Rows are points. Any point is a mix of the corners, with weights that add up to 1. It lies inside the corners' shape when no weight is negative. Say inside or outside, and name the corners with a negative weight.

Corners:
(1): [-16 -43]
(2): [-37   1]
(3): [ 3 32]
Points:
[-37 -18] -> outside (3)
[-33 -26] -> outside (3)
[-35   0] -> inside
[-28  -2] -> inside

Corners:
(1): [ -1  23  22 -14   5  10  32   8   7]
(2): [-31   5  11 -17   7  13 -29 -42 -27]
(3): [  0 -23 -19  -2  20 -23   1 -10   7]
(4): [ -7  29  -7  46  36 -19   1   0  24]
(5): [-13 -13  14 -16 -30  10 -41 -47 -17]
(6): [ 41 -15   3  39  12  25  25  12 -15]
(7): [  2  23 -40  -2  25  25  36 -13  16]
(8): [ -6  25 -19 -21  11 -39 -39   5   4]
(9): [-14 -13 -19 -32 -16  -3 -17  18   9]
(10): [  9   8  -4  28  -4 -13  30  18 -10]
Points:
[ 4 14 -9  3 11 -9  6  7 10] -> outside (2)
[-18   0   4 -13  19 -17 -30  -2 -10] -> outside (5, 7, 10)
[  5 -11  17  38  17   1  15 -14  -6] -> outside (7, 8, 9)
[ -1   5 -14  12  20  -8   5  -6   9] -> inside
[ 41  -1  -2  43  19 -26  41  60  12] -> outside (2, 5, 7)
[-13  -3  23  13 -17  17 -12  -6  -8] -> outside (3, 7, 8)
[ 1 -1 -8  4  4  2 -1 -2 -6] -> outside (1)
[ -3  -2   0   0  -7  -1  -8 -16  -8] -> inside
[-11   3 -10   3   0 -10  -1  -6  14] -> outside (2, 6, 8)

Corners:
(1): [-12   1  -9 -17 -19  29  -8  18  -3  13  26  -7   8   3 -37  -4   2 -14]
(2): [-23  15 -19 -19   7  -4   4  17   8 -12   3 -10  39  -8   3  17 -21  -7]
(3): [ -6  20  13  20  59 -47 -50   1  -1   6  -9 -50 -25 -15  -8  39   2  19]
(4): [-20   9  -7  28  -3   2   9  11  -4   6  35 -28  23  -9   7  14 -30  13]
(5): [ 18  19  14  37   2 -28  21 -10   4 -25  10   9  -2  19  -2   4  45   9]
(6): [-34   2 -29 -15 -10  20   4   4  20 -16  38 -34  14 -27  24  -8  -4   8]
(7): [ -3  47  48  13   6 -24  10 -13 -11  -3  -7  11 -26  19  -2 -16  25  44]
(8): [ 11   7  16  -8 -13  20  -2   3 -15   0   0  -1  -4  35  10 -11   9  -9]
(9): [ 27   0   2 -24 -16  -7  -4  -2 -19  22 -16   4 -48 -10   3 -21   7 -23]
(10): [-24  -4 -33  -8 -12   1   1 -30  11  11  14  -6   2   7  13 -11 -11  -5]
(11): [ 15  13  14 -12  18  41  22 -17   5  20   2  18  -5 -14   1  -2 -20 -14]
(12): [  2  13  38  32  21 -21 -26   1  13 -18 -22 -20 -39  14 -26   2  -3  34]
(13): [  0 -11 -14  -8  11   2  14  -9  11   6   0  -3  16   2   3 -41   8  -7]
(14): [  5  -2 -16  -8  -5  27   6  -1 -30   7 -11  14  -8 -10  11 -16  -5  24]
(15): [-27 -11 -24 -13  21 -14 -23  19  42  32   5 -29  16 -30   5  34 -26  15]
(16): [ 18 -21  27  -9  19  -9 -11  -2 -45   1  -9  32 -60  15   7 -42  14  -3]
(17): [ 19  30  40  23  -3 -22 -30 -24  -1  -2   1  21   1  14  -5 -12   2  26]
(18): [ 24  -4 -15 -23   1  -2  12  -2 -16  -4  11 -10   7  15  -6  -4  -9  17]
(19): [-32 -24 -15 -21  -5 -26 -14 -14  17  -5   9 -40  51 -25  -5  20  -4  -5]
Points:
[-10   3  -8  -4  -2  -1  -1  -9   3   2   8  -7   3   1   4  -6  -1   4] -> inside
[-4  2  0 -6 -8 -5 -6 -1 -4  3  6 -6 -3 -1  1 -1 -2  6] -> outside (3, 11, 13)
[  3  12   8   5  -1  -3  -3 -11   0   2   2 -10 -13   3  -3  -8   5  11] -> outside (2, 15, 16)
[  3   8   6  -2 -11  25  15  -6 -11  -3  10  16 -11   5   8 -28   2   0] -> outside (3, 15, 18, 19)
[ -1   3  -3  -7  12 -21 -13  -3  -2  -2  -5  -9  -9  -2  -4  -6   6  14] -> outside (4, 8, 11)
